Every row gives one point. The last column is the point's height on a tilted bowl or saddle (a function of degree 2), plus a little noise. Along how many of its main directions does it bend up, bend down or stay straight?

Points (12 x 3):
[[-0.19  0.13  0.12]
 [ 0.02  0.57 -0.17]
 [-0.45  0.59 -0.54]
 [ 0.54  0.33 -0.11]
 [ 0.07  0.38  0.04]
 [-0.13  0.25  0.09]
 [-0.35 -0.47 -0.10]
 [-0.56  0.63 -0.77]
 [-0.01 -0.22  0.17]
 [ 0.86 -0.64 -1.04]
 [ 0.33  0.07  0.13]
 [ 0.25 -0.46 -0.06]]
Directions: 0 up, 2 down, 0 straight

Points (15 x 4):
[[ 0.61 -0.94  0.04  1.03]
 [ 0.44  0.02 -0.27  0.18]
 [-0.86 -0.23 -0.61  0.59]
 [ 0.71 -0.19 -0.38  0.56]
 [ 0.06 -0.45  0.53  0.35]
 [-0.02  0.32  0.29  0.08]
 [ 0.17 -0.16  0.36  0.16]
 [-0.75 -0.57 -0.36  0.56]
 [-0.01  0.20 -0.61  0.08]
 [ 0.17 -0.13  0.44  0.19]
 [-0.52  0.49 -0.50  0.28]
 [-0.20  0.14 -0.05 -0.02]
 [ 0.01 -0.27  0.28  0.12]
 [ 0.55 -0.22 -0.66  0.51]
 [ 0.06  0.40 -0.06  0.01]]
Directions: 3 up, 0 down, 0 straight

Points, 16 rows:
[[-0.70  0.73  0.57  0.43]
 [-0.03 -0.38  0.59  0.43]
 [-0.30 -0.31  0.41  0.30]
 [ 0.53  0.12  0.69  0.35]
 [-0.01 -0.53  0.62  0.60]
 [ 0.03 -0.31  0.56  0.39]
 [ 0.09 -0.01 -0.02  0.10]
 [ 0.40 -0.45 -0.13  0.35]
 [ 0.09  0.65 -0.49  0.49]
 [-0.05 -0.41  0.10  0.25]
 [ 0.43  0.18 -0.26  0.19]
 [-0.47  0.40 -0.26  0.50]
 [ 0.80 -0.15 -0.28  0.48]
 [ 0.17  0.23 -0.53  0.27]
 [-0.07  0.56 -0.81  0.77]
 [-0.43 -0.29 -0.05  0.26]]
Directions: 2 up, 0 down, 1 straight

Points, 24 rows:
[[-0.28  0.07  0.86  0.09  0.59]
 [ 0.53 -0.53  0.85 -0.26  0.22]
 [-0.24 -0.24 -0.60 -0.64  0.37]
 [-0.51 -0.01 -0.04  0.11  0.30]
 [-0.58  0.09  0.93 -0.02  0.85]
 [ 0.22 -0.74 -0.18 -0.62  0.20]
 [ 0.15 -0.38  0.35 -0.03 -0.08]
 [-0.44  0.25 -0.57  0.48  0.75]
 [-0.14  0.27  0.00  0.38  0.36]
 [-0.40 -0.03 -0.03  0.10  0.19]
 [ 0.19  0.24  0.82 -0.23  0.31]
 [ 0.94 -0.37  0.31 -0.49  0.04]
 [-0.28  0.13  0.00  0.40  0.36]
 [ 0.18  0.68  0.30 -0.41  0.35]
 [-0.76 -0.49 -1.03 -0.26  1.14]
 [-0.40 -0.08 -0.24  0.00  0.19]
 [-0.45  0.12  0.37 -0.05  0.32]
 [ 0.12  0.38 -0.05 -0.01  0.10]
 [-0.18 -0.53 -0.34 -0.04  0.13]
 [-0.04  0.23  0.24 -0.57  0.06]
 [ 0.33 -0.72 -0.38 -0.14  0.12]
 [-0.12 -0.50 -0.35 -0.35  0.11]
 [-0.20  0.37  0.35 -0.22  0.25]
 [-0.01 -0.69  0.88 -0.17  0.38]]
Directions: 4 up, 0 down, 0 straight
